Each wall is flat, endless, passes through zero and stands at right angles to its row. A trip goes straight from one point to another. List the walls that it crosses, first one first.

Walls:
(1): |  -8 | -68 | -20 |
(2): |   2 | -25 |  14 |
(3): |  28 | -30 |  27 |
(4): | 29 | 57 | -9 |
(5): | -62 |  30 |  29 |
(6): | 47 |  7 | 12 |
(7): | -22 | -39 |   6 |
(8): | -3 | 15 |  1 |
(9): |  27 | -13 |  13 |
(10): | -34 | -33 |   0 |
(11): | -65 |  12 |  12 |
Trips:
| 34 | 57 |  2 | to | 37 | 19 | 25 | => 3
|  71 | -19 | -40 | to |  48 |  17 | -13 | => 2, 1, 8
| -61 | -10 | -63 | to | -32 |  17 | -20 | => 8, 1, 4, 7

Walls:
(1): |  45 | -59 | -66 |  22 |  -4 |   6 |
(2): | -121 |  -50 |   15 |  -59 |  -50 |    6 |
(3): |   8 | -22 | -17 |  12 |   7 |  50 |
(4): | -35 | -27 |   7 | -60 | -45 |  -5 |
(5): |   4 | -40 | -52 |  -8 | -12 |   5 |
(6): |   3 |  40 |  -5 | -19 |  12 |  18 |
(7): |  25 | -52 | -20 | -38 | -16 | -14 |
(8): |  32 | -23 |  -6 |  47 |  26 | -36 |
(9): |   3 |  26 | -14 | -19 |  55 | -40 |
(10): |   7 |  17 |  -7 | -22 |  20 | -39 |
(11): |   1 |  27 | -11 |   9 | -19 | -34 |
(12): |  27 | -26 |   4 |   2 |  34 |  -5 |
Trips:
| -55 | -49 |  16 | -78 | -12 |  37 | to |  -2 | -62 |   0 | -15 | -21 |  43 | => 1, 12
|  -6 | -38 |  20 |  13 | -48 | -68 | to |  92 | -32 | -41 |  55 |  35 | -21 | => 12, 2, 4, 9, 3

Walls:
(1): | -43 | -22 |  21 |  19 | -19 |  57 |  27 | -49 |  32 |  62 |  39 |
(2): |  34 | -47 |  23 |  11 |  45 |  48 | -62 | -38 | -75 | -21 |  15 |
(3): |  38 |   7 |  12 | -63 |   7 | -41 |  25 |  54 |   3 | -19 |  66 |
(4): |  12 | -32 | 105 |  16 | -44 |  13 | -17 |  76 |  -9 | -28 |  22 |
(5): |  -7 |  22 |  11 |  28 | -74 | -40 |   2 | -64 |  15 |  -9 | -11 |
(6): | -55 | -10 | -14 |   8 |   6 | -28 | -80 |  16 |  13 |   8 |  37 |
(7): |  11 |  23 | -22 |  20 |  14 |  10 |   9 |  52 | -56 |  69 |  53 |
Trips:
|   5 | -19 | -59 |  -4 |  -2 | -33 |   2 | -11 |  25 | -13 |  -3 | to |  24 |  -3 |   6 |  16 | -25 | -15 |  42 |  18 | -31 |  -7 |  -7 | => 6, 7, 4
|  22 | -80 |  -9 | -19 |  39 |  33 | -11 | -59 | 121 | -13 |  17 | to |  33 | -54 |  14 |   5 |  36 |  -6 | -17 |  14 |  56 |  -8 | -19 | => 4, 3, 1
| -20 | -23 |   1 |   5 | -14 |  19 | -41 | -13 | -38 | -38 | -22 | to | -15 |  22 | -26 | -10 |  38 |  -4 |  -3 | -31 | -32 | -11 | -68 | => 4, 6, 5
|  71 |  73 |   4 |  18 |  41 |  86 | -67 |  -5 |  -8 |  -9 | -14 | to |  33 |  37 |   8 |   8 |  40 |  70 | -38 |  -1 |  39 |   4 | -64 | => 7
|   1 |  65 |  49 |  12 |  -2 |  15 | -86 | -17 |  64 | -31 |  46 | to | -72 | -40 |  60 | -38 |  49 |  36 |  27 | -19 | -10 |  22 |  78 | => 5, 7
|  63 |  43 | -14 | -10 | -16 | -68 |   8 | -30 | -47 | -20 |  65 | to |  21 |  22 | -21 | -30 | -50 |  -5 |  21 |  -8 |  29 | -24 | -34 | => 2, 7
|  17 | -30 | -12 | -46 | -90 |  -1 |  27 | -10 |   1 |  26 |  34 | to |   10 |   17 |   12 |  -77 |   45 | -101 |   12 |  -55 |   18 |   -5 |   22 | => 7, 4, 1, 6

Walls:
(1): |  24 | -22 | -34 | -24 |  -8 | -32 | -12 |  14 |  17 |  16 | -25 | -18 |  13 |  43 |
(2): |  18 |  10 | -31 |  28 | -29 | -10 |  15 |  -7 | -37 |  45 | -40 |  13 | -18 |   9 |
(3): | -16 |  51 |  21 |  39 |  18 | -38 |  20 |  36 |  -4 | -10 |   7 |  10 |  34 | -21 |
(4): | -10 | -53 |  47 | -98 | -19 |  -5 |  38 |  35 |  41 | -13 |  77 | -31 | -26 |  24 |
(5): | -19 | -28 |  14 |  -5 |  34 |  26 |   9 |   7 |  -5 | -12 |  34 |  11 | -46 | -12 |
(6): |   5 | -39 |  54 |  15 |   1 |  52 |  35 |  56 |  40 |  29 | -31 | -38 | -14 |  48 |
(7): |   7 | -22 |  45 |  37 | -30 |  18 |  42 | -83 |  37 | -28 | -40 |  11 | -38 |   4 |
(8): | -13 |  43 |  21 |   6 |  -2 |  35 |  54 |  90 | -34 |  50 |  16 | -50 |   2 | -89 |
(9): | -34 |  19 |   9 |   5 |  16 |  22 |   9 | -14 |  36 |  -6 |  53 |  24 | -17 |  20 |
Trips:
| -37 | -49 |  -7 | -21 | -39 |  14 | -45 |  18 |  -8 |  43 | -44 |   8 |  -4 |  23 | to |  42 |  -8 | -17 |  23 |  46 | -79 | -49 |  44 | -38 | -33 | -41 |  70 |   8 | -26 | => 4, 6, 3
| -57 |  14 |  -1 | -26 |  45 | -11 |  -5 |  12 | -25 | -25 | -54 |  85 |   3 | -57 | to |  45 |  73 | -47 | -81 |  -8 | -29 |  13 | -11 |  20 |   6 | -10 |  25 |  13 |  -8 | => 2, 5, 8, 1, 4
|  10 |  -9 |  -5 | -23 |  65 | -81 |  70 |   0 | -13 |  27 |  13 | -25 |  22 |  24 | to |   5 | -30 |  36 |   7 |  71 |  40 | -30 | -14 | -39 | -17 | -12 |  22 |  79 |   8 | => 2, 8, 5, 6, 4, 1
| -77 | -36 | -46 |  32 |  23 | -34 |  57 |  78 |  15 |  17 | -91 | -73 |  49 |   0 | to | -58 | -24 |   8 |  60 | -37 |  22 | -15 |  -7 | -61 |  21 | -15 |  22 |  -9 | -11 | => 1, 7, 5, 6
| -14 |  31 | -30 | -27 | -17 | -28 | -75 | -16 |  11 |  65 |  33 |  79 | -39 |  64 | to | -31 |  67 | -21 |   0 |   7 |   4 | -29 |  82 |  54 |  -5 |   2 | -22 | -58 |  39 | => 4, 5, 6, 3, 2, 8
| -42 |  72 | -42 |  12 | -21 |  67 |  40 |  33 |   4 |  12 |  26 |  36 |  36 | -18 | to |  11 | -18 | -59 | -16 | -12 |  -5 |  32 |  -8 |  -6 |  -2 | -23 | -51 |   5 | -91 | => 9, 3, 1
